Every row gives one point. Each copy is the shape, with its points in the same order, turned, moved and blurred by noise. Some copies are also mirrored. Which?

Shape, 5 rows:
[[  4  42]
 [-77  48]
 [  5  40]
 [ 25  42]
 [  8 -47]]
Copy 1:
[[-27  24]
 [-56 -50]
 [-24  23]
 [-21  39]
 [ 57   7]]
Copy 1 is: only turned
Copy 2 (5 x 2):
[[-37  -1]
 [-32 -88]
 [-37  -5]
 [-36  18]
 [ 49  15]]
Copy 2 is: only turned
Copy 3:
[[-38  20]
 [  2  89]
 [-40  18]
 [-52   4]
 [ 36 -32]]
Copy 3 is: mirrored

Shape, 8 rows:
[[ 18 -13  53  -5]
 [ -5 -32  34   7]
 [-21 -11   5 -30]
 [-28  11  -8   9]
 [-31  -7   9  10]
 [ 23 -17  53  -8]
 [-29 -30 -19   4]
 [-15  13 -95   9]]
Copy 1 (8 x 4):
[[-37  44  19 -21]
 [-36  11  17 -34]
 [ 17  13  29 -14]
 [  9 -18   8  11]
 [ -5 -14  34  -4]
 [-34  53  14 -27]
 [  7 -31  20 -37]
 [ 64 -49 -33  -7]]
Copy 1 is: mirrored
Copy 2, 8 rows:
[[  1  -6 -53 -22]
 [-22  12 -52 -11]
 [-30  -9 -23  24]
 [-19  20  18   7]
 [-44  16 -11  -9]
 [  0 -15 -57 -27]
 [-39  38 -20  30]
 [  2  54  47  72]]
Copy 2 is: mirrored
Copy 3, 8 rows:
[[-20 -61 -20 -12]
 [-31 -32 -28  -1]
 [  2 -10 -43   8]
 [  3 -10  -2  36]
 [-14 -16 -18  35]
 [-15 -67 -21 -18]
 [-20  23 -23  14]
 [ 31  75  35  12]]
Copy 3 is: mirrored
Copy 4:
[[ 44  39  15 -25]
 [ 18  42  16  -1]
 [ -2   5  19 -25]
 [-10  -5 -14   7]
 [ -8  18  -5   3]
 [ 51  40  18 -22]
 [-21  10  31  19]
 [-23 -75   7  52]]
Copy 4 is: only turned

Shape:
[[ -4 -25 -22   1  12  39 -10  15]
 [  8  61 -10  18  -8   8  20  20]
 [ -7   9  10 -12  22  16  13 -59]
 [-20 -25   0  -4   5  -8  15   7]
 [-18   2   4  -7  28 -11  15 -67]
 [ 36  23 -18  -6   7 -13   4  17]
 [ -9 -10 -11 -16 -21  15   6 -21]
 [  5   0   1  37 -15  -4  -9  20]
 [-21  12 -18  -1 -24 -10  -7   1]
 [-30 -16 -29  21 -16  46   5  11]
 [-15  28  45  -8  16   2 -29   5]
 [ 53  26 -31  -4  22   1 -95  14]
 [-23  -2 -31  -9   8 -10  19  13]
 [ -8  10  -1  -3   9 -10  12   2]]
Copy 1 (14 x 8):
[[-13 -11  -9  -4   2   0 -41  -5]
 [ 14  12 -10  -9  33   6  17  60]
 [ 28 -22 -60   8 -22 -11  22  -6]
 [ 20 -22  12   0 -25  -6  -5  -1]
 [ 26 -25 -55   2 -43 -25  33  -3]
 [ 26  24  -8 -35  15 -17  -5  23]
 [  5  -4 -25 -10 -27  27  -3  -7]
 [  0  -4  21 -10  26   2  13   2]
 [ -9   8   6  -7 -21  12  15  21]
 [-30 -38   0   1   4  26 -24  10]
 [ 17  30  -3  50   4 -27  16   5]
 [-43  75 -23 -27  31 -54 -13 -19]
 [  6 -15   4 -14 -31  -6 -13  36]
 [ 20   2  -4  -4 -11  -8   7  18]]
Copy 1 is: mirrored
Copy 2:
[[ 36 -24 -30 -12  -3  23  -5  20]
 [-33  -3  -9  -5  18 -12  52  35]
 [ 18  22  14 -43  47   8  -4 -13]
 [ 14 -21 -15 -13  -1 -21  -7 -14]
 [ 15  24   1 -45  52 -12 -10 -32]
 [ -5  -7 -17  33  31  -5  24  11]
 [ 24  20  -6 -13  -8   3   6  -3]
 [-26  -7 -31   2  -6  -7 -13  24]
 [  7  23 -25  -5  -6 -28  12  12]
 [ 20  -9 -42 -39 -30  15  12  20]
 [  1  -7  22 -14  30 -34 -24  46]
 [ 27  17 -48  60  58   9 -21  78]
 [ 21 -14 -31  -9   3 -27  23 -10]
 [  3  -8  -8  -8  21 -22  10  -1]]
Copy 2 is: only turned

Shape:
[[ 55  30  -1  23 -13 -21  -5 -15 -14]
 [ 16 -15 -43   9  37  44  15  19 -15]
 [ -5 -39 -41   0  17   0  12 -11   4]
 [-56   4 -57 -25  27  15  13   1   2]
 [-36 -30 -15  10   4  -4 -11  37   3]
 [-21 -24  35   9   6  24   5  20  47]
 [ -1  -1 -16   8 -18  22  13  30   7]
 [ 65  27 -16 -40  25   4 -27   5 -23]
 [-56 -31 -38  -3  -2  38 -18 -10 -13]
 [ 16  24   8  40  -3   5 -39   5  42]
 [ 24   7 -24 -13 -11  14   1 -13  -9]
 [ 31  57  58  35  -2 -43 -16 -37 -41]]
Copy 1, 12 rows:
[[  0   4   7 -57 -17  22   2  15  35]
 [ -2 -25 -10  -7 -10  25  36 -26 -49]
 [ 18 -10 -11  18 -12  30 -12   3 -37]
 [-17  -7 -47  10  24  37 -34 -24 -61]
 [-34   1  -8  44  12  18   0  16 -23]
 [-29  10 -30  14  -6 -40  14  41 -35]
 [-46  -1  -8  -7 -22  15   4   8 -29]
 [  5 -18  39 -75  38  22  10  -3 -18]
 [-28 -55 -32  34   5  19 -32   0 -40]
 [-27  -6 -35 -36   2  10  24  63  13]
 [ -7 -17   2 -39 -11  21 -15   4 -21]
 [ -2  12 -13 -61  11 -18 -10   1  95]]
Copy 1 is: only turned
Copy 2:
[[ -1 -15  22   3 -36 -61  26  14  11]
 [-15  23   4  27  35   6  24  52   1]
 [ 29  27  20  22  -3  25   1  42  -4]
 [ 37  34 -29  44  22  23 -36  39  30]
 [ 19  31 -12 -33   7  17 -17  30   1]
 [ -3 -20  13 -44  11  49 -13  14  28]
 [ -2  11 -14 -16   2   4  10  44  29]
 [  1  24   8  36  17 -48  49 -25  25]
 [ -6  56 -12  25  -9  40 -37  36  10]
 [-17  -6  42 -31  -2 -28 -27  14  44]
 [  2  13   7  26 -20  -6  28  18  31]
 [-20 -56  -5   3 -49 -72 -15 -33 -15]]
Copy 2 is: only turned
Copy 3, 12 rows:
[[-16  -4  -1 -12 -51  30  32 -31  20]
 [ 29 -14 -61  24  -7  22 -23   8   6]
 [  6 -35 -15   6  -3   3 -40 -16 -22]
 [  5  14 -25  -9  21 -37 -58  21   2]
 [ 34  16   4   5  20   4 -12   1 -33]
 [ 18   6  18  35  60  17   2 -23   7]
 [ 41  -1 -14   5  10  -8  13 -14  10]
 [-15 -28 -10   2 -43  34  22  45  37]
 [  7   9 -18  44   6 -44 -33   4 -33]
 [ 20  21  41  30 -17  27   8 -29  30]
 [ -1 -19 -10   2 -22  -7  13  -5  18]
 [-69  48  13 -11 -38  47  59 -36  16]]
Copy 3 is: only turned

Shape:
[[  6  66  29 -11  -1  46   8  12 -16  13 -25 -15]
 [ -3 -40  18  33  25 -36  51 -21 -34 -17  16 -40]
 [-15  44  11 -55 -11  64  29 -11  -4 -39  23  26]
 [-33  70  22  -4 -36 -49   4 -48 -14 -55   6 -15]
 [-27  29   1  24 -31 -35  10  21   9   4 -12 -22]
 [-15  23   2 -13 -23  15  26 -10  26   7  -1 -21]
 [ 57  -8 -12 -39  -9 -27  40  -9   3  -2 -16   4]
 [  2 -25 -36  30  -1 -10  19 -14 -30  10 -75 -23]
 [ 16 -24   3  -1  -4  -1  -4 -11  25  16  43 -27]
 [-33 -20  -5  42  14  15  32   8 -43 -11  38  -8]
 [ -6  82 -64  49  51  49  37 -34  12 -58  61   1]
 [ 33  33  18 -12 -29  31   5 -23 -11 -11   9   1]
 [  9   2 -24  14  11 -15 -34   4  34 -29 -33  27]
 [  7   3 -38  -6  11  21 -15  36  -4 -28 -10 -31]
 [ -3  -3   1  -9 -25 -23   2 -29 -18  21 -10 -40]
 [  1 -17 -30  12 -73 -47  11  30 -79  63 -10  -8]
 [-26  42 -52  11  22 -21 -13   6 -39  21   6  12]]
Copy 1:
[[ 51   7 -36  -5 -34  -9  16  42  26 -24 -22  26]
 [-63  -6  16  16 -31  30 -15  41  -7  15  16 -40]
 [  6   5 -48  20 -62 -51   8  48   4 -25  38  75]
 [-51 -35 -20  13 -69 -65  14  10  -1   6 -61  17]
 [ 15 -20   4  11 -19 -22  12  -6 -18  33 -26  -4]
 [ 12 -11   8   4 -30 -25  10  32  12  28   8  39]
 [-40   9 -35 -40  -4  16 -15  27  -7  32   9  51]
 [-11 -16  -1  38  35  52 -28  29   0   8 -36  18]
 [-14  -5  29 -27   2 -33 -16  29   7  11  45   6]
 [-11  14  -1  56 -31 -10 -27  25 -16 -14  36 -35]
 [-13  -5 -75  71 -37 -78 -26  13  95  23  47 -13]
 [  2  -2 -25 -23 -36 -41 -34  48  14 -12  -5  41]
 [ -4 -58 -26  -4  20  -4 -21 -36   9  -8  12  38]
 [  9 -32 -41  18  35 -17  10  29   1  -9  23   8]
 [-27   2  30  -4   3 -12   1  35  -8   2 -29  16]
 [  4  63  15   6  32   0 -33  13 -76  22 -54  -6]
 [ -8  34 -27  42  17 -29   7 -32  14 -13 -13   1]]
Copy 1 is: only turned
Copy 2:
[[ 32 -26 -46  34   9 -36 -25  23   9  33   6  -4]
 [ 28  53   9 -32  26  33  12  59 -12 -44   4 -13]
 [ 47 -11 -23  47  39 -37 -20 -53 -46   3   0  14]
 [ 81   6  22  -3  21 -31  54 -21  47  -6 -23  22]
 [ 12 -16 -17   5  -1  29  32  13  53  -9   6  22]
 [  9   9 -17   6   5   1 -11 -10  11  13   9  33]
 [ 25  48 -16  30 -53  -4 -15   2 -14 -45   8  17]
 [-16   8  40  25 -14   5 -19  73  26 -36  -1  21]
 [  1  25 -12 -17 -10  45 -28 -23   1  -6   5 -19]
 [  3  -6  -8 -14  61  34   3  26 -23 -46 -13 -19]
 [ 79 -62 -15 -46  56  15 -68 -21 -26 -42 -70  40]
 [ 35  16 -22  30  -5 -17 -13 -14  -6  15 -34 -17]
 [ 30 -46  32  22 -50  36 -10  -8   2 -25   4   4]
 [ 33 -17  -2  43  11  46 -51   8  20 -25  14  -3]
 [ -4  41  12   1   0  -5  -1  12  42  -7   7  -6]
 [-61  26 -31  47   1   5  31  29  67 -68 -14 -28]
 [  5 -55  -1  -5  11 -12 -22   4  41 -67  -4 -13]]
Copy 2 is: only turned

Shape:
[[ 16 -57 -16   7  30   0 -31  17  10   2 -10   7]
 [ 28  18 -29   9   2  38   0  19  34   5   1 -19]
 [-30 -10  -7  26   6  11  40  -5   7  34  43  41]
 [-15  17  44  -2 -28 -33   8 -30  59 -26   8  -3]
 [-34   0 -43  -7  31 -43 -18 -11   0 -27  42  21]
 [-35 -34 -21  41 -19  -1  -7  -3 -13  58 -45  34]
 [ 16  -8  16 -36  43  -9 -14   2  -3 -22  15 -20]
 [-37   7  10 -15  28 -22  16  14  64 -12 -47 -17]
 [ -3  -7 -14  10  44  47  11 -49  -5 -22 -13   4]
 [ 11 -24  18 -38 -38   3  -1   1  -5   2  23 -16]
 [ 35 -29  45 -36   6 -34  -1   0  -6 -26 -38  43]
 [-11 -39 -27  -2 -39  40  13  20  10  25  30  47]
 [ 13 -23 -15   9  23   4  43  13  -5 -16 -17 -41]
 [-11   0  21 -23 -37 -26  28  23  54 -23  -8 -44]
 [  3 -11  39  13  25  33   9  40   2 -35 -42   6]
 [ -6  12  23 -43 -36  42  43  31  -6   0 -14  -3]]
Copy 1 (16 x 12):
[[ 21  16   5  11  35  24   2 -51  14  -3 -16  49]
 [ 28 -10  17  41   8 -23  19  20  30  -3 -38  33]
 [ 34 -34  28 -29 -21  17  15  -1   6 -50  -7 -18]
 [ 12  20 -28  -9 -25 -73 -32  -4  -1 -34  13   8]
 [ 19 -31 -43  -3  33  14 -23   3 -57 -40  11  23]
 [-25 -21  71 -46 -18  20   3 -33  15 -28   3  54]
 [ 11  20 -53  21  25   2  15 -17  -5  15  -1  11]
 [-21  50 -31  23 -23 -22  14  -9   3 -52 -24  47]
 [ 38 -32 -32 -37 -12   2  33 -14  17   9 -46  49]
 [  5  11 -13   4  22 -10 -24  -7  48   8  20 -11]
 [-23  -8 -25  10  -1 -15   5 -95  12  14  24   2]
 [ 33 -44  36   1  13  10  -7 -11  59 -48  15   6]
 [-12  14 -17  11   1  17  -5 -11  28  -1 -67   7]
 [-23  43 -17  29   2 -50 -37  11  39 -32  -8   5]
 [ -7  14 -14   6  23 -36  56 -50  40 -10 -37  15]
 [-21  -8 -13  20  -4 -14  31  12  81  -2   7 -13]]
Copy 1 is: only turned
Copy 2:
[[-38  12  10 -13  31 -53 -16  -2  16 -21   0  25]
 [-25  12 -18 -31   7  -3   2 -63  25   9  16  -8]
 [ 18  -6  -1  -4  52  -3 -22  18  23  31   1 -58]
 [ 29  -1 -56 -26   9  33   5  29  -3  -2  48  21]
 [ 23   5  29 -29 -10 -30 -22  21 -50  -5  11 -21]
 [-23  22  -9  51  71 -51  32  12   9  20  13 -28]
 [-12 -25   5 -24 -29 -14 -17   5   8  -7  -5  35]
 [-52  11 -36  -9  17  38  -1   9 -40  14  18  28]
 [-22 -11  47  24  -1  18 -11 -12  36 -10  36  -7]
 [ 18  -9 -57   4 -20 -28 -14   2  36  -3   1   6]
 [ -1 -62 -34  16  34 -20  -6  14   0 -46  -1  53]
 [ -1   9 -41   7  41 -41 -31  -5  39 -14   1 -67]
 [ -8  17   3  21  13   7 -36 -37  15  19  -9  36]
 [  6  28 -84 -12  -3  24 -19  -8 -12  15   9  37]
 [-33  -4 -11   9  27  33  11 -14  28 -38 -34  28]
 [ -7 -19 -69  35  -6  23  -9 -27  27  -1 -27 -19]]
Copy 2 is: mirrored
Copy 3:
[[ -5  38 -16 -15  27  41 -33  59 -18 -24   9  -9]
 [-31   6 -13 -36  12  46  11  -1 -13  34  -1 -14]
 [ 38  31 -53   2  26  37  60  18  -6  -4 -16  12]
 [ 44  22  53 -20 -39   2  25   6  -5  -2 -40  -4]
 [ 63  17  -7 -24  48  35 -19   2  52 -17  -4  12]
 [  9  22 -34  48  33   5  25  63   0  -4  13 -55]
 [ 11  31   7 -41  -3  19 -17  12   6 -21  34  43]
 [  3  39  66  -8   7  29  25 -15  -1 -22  22 -32]
 [ 20 -10 -46 -57   4  11   7   0 -22 -35  30 -35]
 [-17  17  14 -19   6 -16  23  40  -1  13 -12  46]
 [ 13  62  16   0   1 -38 -43  14 -42 -39  -7  16]
 [-20  34 -45 -14  38  12  47  54   1   1 -54  -3]
 [-14 -19   5  -5  28  37   7  -3 -41 -28  22  25]
 [-21  11  81 -17  -3  15  30  -2  -5  -3 -23  14]
 [-39  31 -15  -1 -35  25 -15 -17 -31 -52   4 -12]
 [-56  20  -5 -13   3 -30  49 -15  -8  -6 -13  18]]
Copy 3 is: mirrored
Copy 4:
[[-28 -22 -38  27  -5  21  -2  23  14 -63 -13 -16]
 [ 15   8  10   8 -40  29 -29   4 -36 -28 -13  -7]
 [-52   5  44  15   1   8  -4   0  14   4 -62 -38]
 [-10  36  47 -20  24 -13  11  69  -6 -13  25 -20]
 [-55   1  -2  -9  -6  57  48  43  33  10 -16 -21]
 [-45 -43  14  64 -26 -33  11  -7  17 -12   2 -55]
 [ 17  -3 -17 -31  12  37   1  31  38 -24  -7  13]
 [ 34   9  19  47  23  23  -6  73   8  -7  17 -24]
 [ 22  37   1   5   9  21  37 -38  26 -29  -4 -14]
 [-35 -12  19 -22   9 -12 -24  14  11 -15  11  32]
 [  6 -11 -31   5   4 -63  20  59  38 -23  -7  30]
 [-63 -27  40  30 -21  -6   0 -12 -25 -21 -50   8]
 [  5  12 -36  26  16  16 -50   2   9  10  -4  -7]
 [ -1  13  27   9  30   0 -49  68 -32   8  32  12]
 [ 49 -27 -18  22  38 -11   9   8 -19 -17 -24  -3]
 [ 27 -26  44  13  12 -19 -29  -4 -15  15 -12  44]]
Copy 4 is: only turned
